Every row gives one point. Any point is a mix of the corners, with weights that add up to 1. It lies inside the corners' shape when no weight is negative. Say inside or outside, and name the corners with a negative weight.

Corners:
(1): [ 0 38]
(2): [67 27]
(3): [-66 -46]
Points:
[10 32] -> inside
[59 25] -> inside
[-48 -42] -> outside (1)
[49 12] -> outside (1)
[12 45] -> outside (3)
[-42 -18] -> inside
[-26  -7] -> inside

Corners:
(1): [ 95  57 -29   7]
(2): [-40   5  25   4]
(3): [ 5  8 38 13]
(4): [-16 -17 -13  31]
(5): [  3 -19 -15 -25]
Points:
[-12  -3  32  13] -> outside (1)
[ 57  33 -20  11] -> inside
[-32  -9  18  -1] -> outside (1)
[-25   8   8  20] -> outside (3, 5)

Corners:
(1): [-18  41 -12 -20  -7  18  10  -7]
(2): [ 30  57  34 -26 -15  -2  10  -3]
(3): [ 46 -29 -22  58 -13 -19 -14  23]
(4): [ 13 -38 -49  29  84 -15  19 -27]
(5): [-18 -78 -84  -3  95 -57  29   4]
(6): [ 81   9  -6   8 -17  28   3  28]
(7): [-16 -80 -18 -28  47 -12  53 -18]
(8): [ 25  27  22 -32 -33  39 -33 -17]
(9): [-21  44  68 -61 -30  62  -4  19]
Points:
[18 -1 -4 -9 12  2 -3  8] -> outside (1, 7)
[ 18  35  13 -19  -6   4  10  -2] -> inside
[ 20  -5 -16   1  14   1   0   8] -> outside (7)
[  3  -2   0 -26  19   8  26  -1] -> outside (3, 8)
[ 23  21  14 -19 -14  18  -8  -4] -> inside

Corners:
(1): [ 23 -27   7  10  31   9 -18 -39 -34  21 -35]
(2): [  1   2 -42 -57  55  -2 -15  19  13 -45  39]
(3): [  0 -44  19 -53 -51 -11 -25  21  27  15  -8]
(4): [ 59 -21  -1 -45 -16 -15   3  23 -31 -45  15]
(5): [ 35 -20  28 -29   8  27 -27 -95  68   3   1]
(6): [ 39 -47 -62 -41  -4 -23  20  25 -31  44   2]
(7): [ 40   7 -39 -20  39  51 -10  30 -27 -21  -3]
(8): [-13  -4 -11 -41 -86  78 -14  24 -28   1  25]
(9): [ 59 -24   6  72  -5 -35 -37  17 -51 -23  12]
(10): [ 42 -20  19 -45  15  85 -18   4 -25   0  41]
(11): [ 53  63   5  37   4 -19 -20   2 -27   5  14]
(12): [ 31  -3 -24  10  11 -22  39  39   6  -1  37]
Points:
[ 39  -2  -4  -4  19   4 -10   8 -11 -14   8] -> outside (6, 8)
[ 35  -5 -12 -11  12   6  -6   2 -16  -9  14] -> outside (3)
[ 18 -28   5 -32 -16  -1 -16   8   2   3  -2] -> inside
[ 35  -6  -8 -16   7  18  -9  -2 -15  -9  17] -> outside (3)
[ 34  -7   6 -20   4  29 -17   7 -12 -12  17] -> outside (6)
[ 34 -10  14 -18  -1  23 -26 -20  -6 -17   5] -> outside (6, 12)
[ 44 -26 -13 -34   4   2   3  -9  -2  14   0] -> outside (2, 8, 9)

Corners:
(1): [ 25 -39 -24  21  25  19  -2  12  -7 -73  38 -31 -17 -16]
(2): [ 42  10  26 -28  47 -12 -42  10 -32 -95 -40  31  22 -17]
(3): [-30  43 -41 -16  47 -24  10 -51 -48 -63 -21  19  18 -27]
(4): [ -2 -24  23  60  -4   4  40  43  -3   8  -2 -27 -33 -30]
(5): [  1 -33  25   4   8  32  27  31  20 -24 -35 -74  12 -12]
(6): [-10   0   9 -44 -39 -25  -1 -15 -34 -40  26  39 -22  37]
(7): [ 40  -4  19 -13 -57  -4 -23   7  40  67 -13 -17 -29 -15]
(8): [ 14  -9  35  -3 -77  -3  -7   9  -9  -7  61   4  22  -4]
(9): [-39   1   2 -17  21  -6   4  74   9   3 -75   3  50 -14]
(10): [ 24  23  12 -20   6 -71  39 -14  33 -36  -6 -13 -60 -44]
(11): [-12  22  30 -39  22   4  79   8  -7 -24 -13  11 -41 -40]
(12): [ 24  33  22 -11 -34   5  32 -12  39  13  -9  22  18   9]
(13): [  1 -33  28  11  50  29 -14  19 -21  -2  41 -30  28  29]
(14): [ 15  74  24 -47 -41 -55 -45  27 -21 -26  18   1 -22  -5]
(15): [ 29 -21 -46  23   7  15  69  -6 -18   2 -40 -43  68  -2]
Points:
[  8   4   5 -10   5  -4  11  11  -3 -15 -18 -11   7  -6] -> outside (8)
[  3  19   6 -17  10 -19  29  -7  -2 -29 -10   2 -14 -23] -> inside
[ 10   4   3  -8  -1 -11   5   5  -7 -22   6   0  -3  -6] -> outside (5)
[  0   7  20 -12  14 -17  -7  18 -18 -52   3   3  -7 -16] -> outside (7, 12, 15)

Corners:
(1): [-41  12 -30  17  11  21 -24 -28  27  49 -32  -7  -6 -41   7  55  24  21
 -18   3]
(2): [ 46  32 -23  64  -7  69 -53  -8  16  -7   4 -16 -20  37   9  -9 -41  20
 -24  -5]
(3): [-15  17  -9  28   1  13 -29  31 -11  20  11   7  18 -36  13  23  52  -3
 -31  41]
(4): [ 69 -16  47  29 -25  17 -30  -1  26  29 -10  23  11  41 -39 -12 -28 -20
  38   3]
(5): [-50  40  -8 -55 -15  -8  12  30   3  28 -24 -10 -12 -58  26   9  14   6
 -19  21]
(6): [-63  29 -25 -26  44  15 -56  11  -3  11 -29 -30  20 -52 -20  33  52 -30
 -34  12]
(7): [-40  31 -11   6  -1  35 -10 -20 -10 -10 -16  41 -40  -8  -8  20 -28  -9
   9  -4]
(8): [-10   3  23   5  14  14 -56  39  37   1 -45  18 -23 -22  -9  36  30  19
  -6 -34]
(9): [-19  24  -7  36  11  -3 -53   5  10   9   6   4 -44 -61  10 -13  -8 -22
  -1   8]
(10): [-31  90 -48   7  34  22 -26 -11 -12  18 -38  11 -10 -26  45  29  29  19
  19 -10]
(11): [-12  31  -3  -7 -90 -22  73  31 -79 -52  -5 -26  46  -1  35  17 -28  21
  36 -68]
(12): [ 22 -28  45  30 -13  48 -28 -30  44   5  32  -6 -50  59  21  -5  -7 -25
   9  -3]
(13): [ 11  27 -30   5  -5  15   9  31  38 -32 -30   9 -38 -20   3 -11  51  -2
 -29 -34]
(14): [-52  52   5 -47 -95 -53  74   8 -27 -22  54 -11  39   3  19 -20  30  63
  24 -41]
(15): [ 55 -45  19  46  23  11 -50 -54  18  10  -3  17 -46  76  20 -39 -23  12
   0 -22]
(16): [ 50  15  25  43 -36 -11 -16 -15 -11 -27 -18 -10 -42  84  14  -3 -28 -15
  49   7]
(17): [ -6 -25 -27 -64 -61  -2  23  15 -30 -42  73  -6  17  11  21 -10   1  51
  45  -4]
(18): [-30  64 -29  -8 -17   8 -29  17  -8  61  23   2 -39 -28 -22  38  23  -4
  -1  -6]
(19): [-31 -10 -12  49  62  40 -52  28 -20  29 -41 -16 -29 -30 -17   6  11  14
  13 -16]
(20): [ 22  14  44 -35 -65   7  39   3 -55 -20  23   0  13  -9  26  -9  50  30
  39   9]
(21): [ 69 -21  29  29  55  -3 -15   3  16 -14  21 -25  -5  43 -34 -16 -51  -5
  -2 -20]
Points:
[-18  39 -22  12   0  17 -18  17   2  -9  -5  -4 -22 -17   7   7   3   2
  -6 -12] -> outside (1, 4, 15, 20)
[ -3   8 -11  -3 -10  20 -16  -6   9   5   2  -1 -10  -9   8  16   1   7
   2  -6] -> outside (3, 14, 16, 19)
[ -2  13   4   6 -10   9 -14  15  -1   9   8 -12  -9  -8  -2   8  12   2
   3  -5] -> outside (7, 10, 15)
[  1  29   8  12 -34   8  -6  -3   2   3  -9  10 -20   4  18   6   7   2
   9   0] -> outside (6, 17, 19, 21)

Corners:
(1): [  5  -6 -59  38  27 -29  12 -15 -33 -28  22 -50 -54 -51  -3   3  46 -10
  27  15]
(2): [ 11 -16   9 -10 -29  17  12   7 -87 -13   0 -37  -5 -55  24  -2   2  16
  36  -5]
(3): [-23 -33   0 -33  34 -23 -67  48  53  84   2  16  15 -17 -38   3 -13  32
  -9 -12]
(4): [ -3  13  55  19  34  -4 -15  62  48  19 -30  32  12   7   2 -19 -17  26
 -27  11]
(5): [-27   5 -31  13  23  15  61  23 -75  -4  18 -21  -6 -59 -28  22 -39  -7
  47 -31]
(6): [ 26 -10 -46 -29 -36  13  -3  31 -36   7 -30  23 -35  13 -19  20  27 -59
 -14  25]
(7): [ 58 -43  10 -18 -20  30  26 -44 -11 -23 -40  46 -27  12 -47  38  23 -29
 -21  24]
(8): [ 18 -26  20 -70  -5 -13 -35  -2 -10 -28 -13  39 -34  12 -57  13  22 -39
   6  31]
(9): [ 18   2 -53   1  27 -16  -1  -6 -30   0  25  -3   7 -61  31  46  36 -25
  35   6]
(10): [-17   6   1   6  30 -12 -83 -21   9  23  24  32  23  30 -22 -27 -49   5
 -16 -24]
(11): [ 43 -88  41 -22  -6  36 -15  -7 -36 -40  -2  27  13 -14 -65  80  13 -88
 -43  11]
(12): [ -7  18 -18  19  14 -23 -20  12 -53  19   7 -33 -21   5 -21  36  22  36
  26 -90]
(13): [-29  13   6  17 -28 -41  11  43  53  26 -15  55  21  28   5  -7 -38  19
  16 -27]
(14): [-22   3  41 -13  22  11 -11   2  13  65  22   4  12 -31 -50 -65   6   3
 -16   7]
(15): [ 29 -21  10 -18  -2  34 -47  24   0  27  30  56   5  11 -55 -44   4 -11
  23  -6]
(16): [  0  25 -39 -10   4   6  -7 -11  -8  18  -8 -70  19 -17  -3  -6 -22   1
  95 -35]
(17): [  2 -63  16 -56  25  22  20   6   5 -28  -4   2 -13  19 -32  52  29 -41
   3   7]
(18): [-34  14 -17   0  30 -35 -15   0   2 -44 -43  -1  51  -7  39 -53  -6  18
  11 -81]
(19): [ 37  13 -14 -34  -7 -12  -3  28  59  46   1  30  40  27 -51 -19 -26  33
 -62 -28]
(20): [  6  -9 -25 -27  28  11 -13  20 -31  25  16  35  43 -10 -77 -27  59  20
 -32  53]
(21): [-30  -9   9 -15 -17  49 -18 -11  12 -45 -15  60 -41  -6 -72  34   5 -15
 -23  26]
Points:
[ -9 -13  10 -16   0   1 -21   2   2  -9 -23  19   0   3  -8  13  -3 -16
   4 -15] -> outside (1, 5, 15, 19, 20)
[ -8 -14   6  -5  15   1 -12   4 -15  -6   0   7   4 -16 -22   5   2  -5
  14 -12] -> outside (6, 19)
[  6  -9  -3 -16   8 -10 -14   7  -2  14  -6   6   5  -3 -17   2  13  -4
  -5  -5] -> outside (5, 15, 21)
[  6 -17  17 -25   5  17 -10  15  11   4 -14  23   1 -12 -30   2  -3 -11
  -8   5] -> outside (1, 10, 12, 13, 20)
[ -9   2  -8  18  24 -14 -12   5   4  13   0   6  20 -15 -18   6  -4  14
  -6 -27] -> outside (2, 6, 8, 15, 17)
[ -1 -16   2 -17   1   9   4 -13 -17 -20  -3   5   7 -13 -27  33  -7 -18
   9 -28] -> outside (1, 3, 4, 6, 15, 20)
[  9 -12  -3 -15   7   4 -10   6   1   3  -3  20   2  -3 -34   9   6 -11
  -5  -2] -> outside (2)

Corners:
(1): [  3   6  13  18   4 -10  20   2  -4  10   4  28 -11  -7   4 -12 -20   7
  -9  74]
(2): [  0  10  -4  11 -13 -13  20 -10  19  -3 -31  10  13   4  -8 -29   4  -8
 -14  -7]
(3): [  8 -26 -10   1 -38  34   2  -7  11  13  12  16 -29  -3 -24  24 -18 -16
 -24 -17]
(4): [  3  -8  22 -42 -12   0  22 -10   0   5   1  20   9 -31  15  -2 -16  19
 -11  10]
(5): [ 23  22  20  -3 -15 -19  25 -14  22  -9  11  32 -24  -2 -18  14 -18  44
 -18 -21]
(6): [ -1 -10   3  -8 -26  -7  40 -15  14 -26  22  13 -24  -5 -23 -15  -8  35
  -5 -10]
(7): [  1 -10  33 -27  -2 -10 -19 -16  13  -2   4  19 -18  16 -19  16  -5  12
 -15  -3]
(8): [ -9  -7   1   5  20   8  21  15 -20  25 -59  14  70   4  -1 -35   5 -33
  44 -30]
(9): [ 17  56 -15   6 -17  -8  -6 -18 -10   1 -30 -37 -16  16   7  -8  -8  20
  15 -30]
(10): [ 16  27   8  11 -13 -13  11 -18   5   3  -8  14  -6  -6  60 -22 -29  17
  29  42]
(11): [ 21 -10  14   8  -9  -1  21   4  -2   4 -17  23 -16   2   7 -17  35  19
   4 -13]
(12): [ 14  38 -24  11  -4  -1 -12  -7 -11  14  -1  -8  11  17  -2 -10  -2  24
  -6 -30]
(13): [ -4 -23  15  -3  -2 -21  -4 -14  11  20  21  13 -13 -62 -15   7  11   2
 -24  19]
(14): [-15 -22   0  13  26  -3 -10  95  23   3  -3   9  15   6 -26 -17  24 -23
 -20 -13]
(15): [-19  19 -10 -31  -5  50   9 -10  29   8 -32  -6  32   7 -17 -19  24  22
  51 -31]
(16): [  7 -14   3   1  16  25 -16  -3  20 -18  -4 -16 -28  -7  -4  -2  -8  28
 -32 -30]
(17): [ 12  29  23  10  -3   9   1 -21  -2  -5  11   0 -23 -17   9 -23  -3  19
  -7 -15]
(18): [ 55   2   6 -48 -13 -12   6 -23  22   4  18  17 -19  -8 -14 -12 -32  14
 -23  95]
(19): [  6 -18  17  -5 -23   2   4 -14 -12 -25  15   6  24 -21 -31  33  49  14
 -23 -16]
(20): [ 49  16  48   7   4  -8  -8 -24   7  18  12 -39  -8   1  22  -7  -7  15
 -21  -7]
(21): [  3  13   0   9  34 -17  14 -14   3  11 -19  17   3   8 -14  12   3 -31
  -8 -11]
Points:
[  9   8   6  -2  -5  -1   4  -8  11   0   1   4  -9  -4  -8  -2  -6  10
 -15  -4] -> outside (8, 11)
[ 9  9  9 -2 -3 -6  7 -7  6  5 -3 10 -2 -2 -5 -4 -1  6 -4 -1] -> outside (16)
[  8   6   8   1  -5   2   4  -9   5   3   0   6 -10  -8  -5  -6   0   8
  -8  -7] -> inside
[10  7  8 -2 -2  2  1 -5  6  4 -7  3 -2 -2 -1 -6 -1  9 -4 -5] -> outside (6)
[ 11   9   4  -4  -2   4   5 -19   8   4 -11   1  -9  -3   2 -10 -11  11
  -1 -13] -> outside (1, 14, 19)
[ 11  18  10   7  -9   2   1  -5  -1  -1  -5  -3 -16  10   0 -13  -8  18
  -9 -26] -> outside (10, 13, 15, 18, 19, 21)
[  6   5   5  -3   3   7   0   7  10   4 -10   4   4   8 -15  -2  -1  -3
 -11 -14] -> outside (6, 10, 11, 13)
[ 5 -3 11 -2  1 -4  8  1  8  3 -7  9  1 -9 -6 -5  3  1 -6 -2] -> outside (12)

Corners:
(1): [ -3  42 -15 -12  -5  14  39  17  43 -11  -7 -43  13   1  42 -33  23  -6
 -27  18]
(2): [ 19  23  13 -13 -32  30 -20 -55 -34 -30  -4   7  15 -24 -14  -2  44 -17
 -31   6]
(3): [ 18   3 -25 -37 -40  22 -59 -32 -63  12 -19  -1  16  -2  28  -5  39  39
  -6   1]
(4): [ 26  40 -11   7 -30 -22  13  10  29  20   4  12 -26   0   1 -38   8 -59
 -22  21]
(5): [  9  -3 -17   3  31 -13 -33  45 -10  27 -34  32  29 -21   3  21   2 -59
  52  -8]
(6): [-27 -21 -25  -4 -28  -5  -3 -23 -22 -17  17  16  10 -15 -46  21  10  18
  -6   5]
(7): [ 57   6 -14 -21 -41  24 -45 -19 -27 -65  26   2  -2  33  38  22  61 -12
 -23  -2]
(8): [ -9  25 -51  15   4 -29  -2  -4  27 -28   7 -30  -3 -23 -14  20  20  39
 -45  25]
(9): [ 42   7  95 -49  -1 -33   7   9 -18 -28  25  47  39 -12  -5   2  68  20
  25  -6]
(10): [ 12   8  -1  35 -35 -12 -27   2 -25 -13  19 -13  47  39  46  30 -25   1
  15  -8]
(11): [  5  12 -24 -28   1  -1  15  -9 -19  -9 -38   4   6  -2 -13 -27   9  12
 -63   8]
(12): [  7  -2  33 -18 -33 -11  24   4 -21 -24  -4  29 -23   4 -35 -64  25 -50
  14  77]
(13): [ 51  13  -7   6  -1  50 -55 -11 -10  -7 -16 -27 -19 -28  -6  37 -23  17
 -21  -7]
(14): [-76  -3  13  -1  29 -26  -7 -20   1  37 -11  21  16  15   8  14  -8  12
  15  -1]
(15): [-53  19 -30 -67  -2 -29  -8  13  23  43  19  47   9 -13   5  16 -22 -18
 -27  35]
(16): [ 10 -45  26   4   8  -1 -27  27 -11  72 -59  -2  -9 -27   4  18  26 -15
  20  25]
(17): [-65  19  18 -12  17   6 -14  10 -29  42  26  16   8 -12 -26 -34  -6  19
 -21  23]
(18): [ 26 -15  45   7  44   8  23  13 -33  59   8 -32 -50 -52  31 -53 -19 -31
 -10  35]
(19): [-27  28  28   6  13 -36 -13  21  -3   9  -4 -50  19  13  14  14  -9  11
  14 -19]
(20): [-26 -40  27  15   1 -15 -75  -6  16  11 -23 -34  24  35  21 -24  11 -45
  34 -11]
(21): [ -4   2 -55  -5 -50 -44 -15  27  26 -91 -23  86   0 -51 -35  64   7 -33
 -13  13]
Points:
[ 11 -12  27   2  -5 -10 -23   5 -13  -4 -20  -5  14   2  18  -2  35 -19
  28   9] -> outside (4, 6, 11, 13, 15, 17)
[-11   2 -12 -14 -18   2 -29  -4 -16 -10 -13  12  18   7   2  12  12 -10
   3   8] -> outside (4, 8, 9, 18)
[  2   7  -5  -4  -4  -3 -12   5   2  -3  -3  11   2 -12  -4   3   6 -14
 -10  14] -> outside (3, 19)
[  2   4   9 -12  -6  -7 -12  -1 -15   4  -3  10   7  -8   6  -3  16  -3
  -1  10] -> inside
[  3   4 -15  -2 -21   3 -28  -1  -7  -6 -11  -4   6  -2  -2   3   6 -12
 -10  11] -> outside (9, 14, 18)
[ 16  -6  -6   5 -32 -22 -36   5  -4 -34  -6  17  13   7  -4  31  25 -11
  20   1] -> outside (1, 2, 11, 15, 17, 18)
[ -3  18   2  -2 -12 -13 -17   0  -6 -19  -1   2  22  11   8  -2  23 -10
  -2   1] -> outside (6, 13, 15, 16, 18)

Corners:
(1): [ 19 -19  72   1 -25  45   2  29 -25  26 -15 -51  24  29  13   4  -7  41
 -25 -29]
(2): [  4 -50 -18  -8  -4  43 -17   8  29 -21  -3 -35  14 -40 -33  39  18 -51
  12  15]
(3): [-15  39  28   8 -39   4  -4 -57   8  10  39  23   6  72 -36 -18   9 -12
  44   9]
(4): [ 47   6 -46  18 -68 -19 -45 -29 -49 -36 -17  15  15 -31  40 -28  37  -8
   2 -56]
(5): [-31  21  25   1  -2 -63 -42 -52  25  17  -9 -18  24  51  39  -5  57  24
  41  -3]
(6): [  5  46 -31  52 -49 -18  -7 -72 -17 -10 -60  17  45  37 -52  -2 -23 -15
  50  33]
(7): [ 26 -71  53 -52 -47 -46  45  -6  23 -38 -50   7  13  44  48 -43  13 -37
  35 -25]
(8): [-37 -15  34 -15   2 -22 -12 -39  44  11  47   4  58 -46  44 -47  34  19
 -41   7]
(9): [-12 -56  15  51  -4  61 -28  15  -5   6 -46 -18 -63  23 -25   7 -23 -16
 -60  16]
(10): [  6  21  11  57  23  51  -9  47  14  11   8 -49 -33  -9  29 -33 -38  25
 -22  41]
(11): [-32 -44   2 -41 -24 -24  44 -24 -35 -14  47 -30 -28  85 -48  24 -13   9
  16 -28]
(12): [ -3 -51 -11  31  14 -48  -8  70  24 -19  57 -11  53  -4  53 -45  27   3
  48  27]
(13): [-16 -62  17 -29  24  41 -34  31  16  18 -12  48 -18 -35 -14  11 -28  -3
 -56 -51]
(14): [ 22 -40  14 -25  -4  34 -24   3  28  12 -46   4  14 -36 -39  19  35  29
 -18  36]
(15): [ 31 -38  38  41  -6  13  21  -9  25  -5 -19  38 -17  -2  14   2  14 -31
 -35   5]
(16): [ 65  28 -71  38 -38  -8 -23 -70 -36 -35   6 -21  29  54  33  -9 -21 -56
  16  23]
(17): [ 31 -30 -41  36  17  11 -33 -10  17 -91   5 -46   2   0 -11   7  -9  36
   1   2]
(18): [  5 -64 -35  36  11  37 -57  33  -5 -95   0  11 -24 -62  19  25 -33 -36
  25  63]
(19): [-19 -26 -29  -2 -43  33  23  10  11   9  46   8  28  25  55 -44  -6  18
   2  -2]
(20): [ -2  46  -8 -12  52 -25  68 -43 -25 -30  13 -14  56  63 -44 -65  53 -20
  71  29]
(21): [ -8  45 -33 -43 -62  17  11  -2   7 -42 -34  39 -11  48  -7  21   2   9
 -59  13]
Points:
[  8 -22   5   5   0   1  -5   0   6 -14   5  -8  19   4   7 -13   7   0
  13   3] -> outside (9, 21)
[ -3 -47  41  24  12  41   8  27  32  11  -7   7  17 -30  -1 -21  -3 -10
  -2  33] -> outside (4, 5, 11, 16, 17, 21)
[  6 -19   5  -1 -21  -2   2 -14   4 -19  -3 -10  22  19   5 -10  13  -4
  12   3] -> outside (10, 13)
[-13 -41  16 -11 -33  -8 -10  18  19   0 -14 -10  23 -16  31 -18  17  17
   0  10] -> outside (3, 13, 15, 16, 17, 20)
[ 10 -24   7  -4 -23 -10   4 -14   4 -18  -9  -3  15  21  13 -16   6 -11
  10  -1] -> inside
[ -8 -16  16  -4   2 -33 -12 -36  24  -7   8  -9  39  24   9  -8  30   6
  40   8] -> outside (4, 9, 10, 21)
[  4  -9 -27   8  -8  -3  -8 -17  -2 -25  11   4  30  -4   6   0  11 -12
   0  -1] -> outside (3, 7, 9, 10, 14)
[  8 -17   1   8 -16  -3   8  -8  -5 -15   0  -9   6  24  12 -14   4  -3
  -4 -12] -> outside (3, 14, 18)
[  7 -11 -14   5 -12 -29  -5 -29  -4 -32  -5   8  16  27  -7 -14  15 -14
  24   8] -> outside (1, 2, 10, 19)
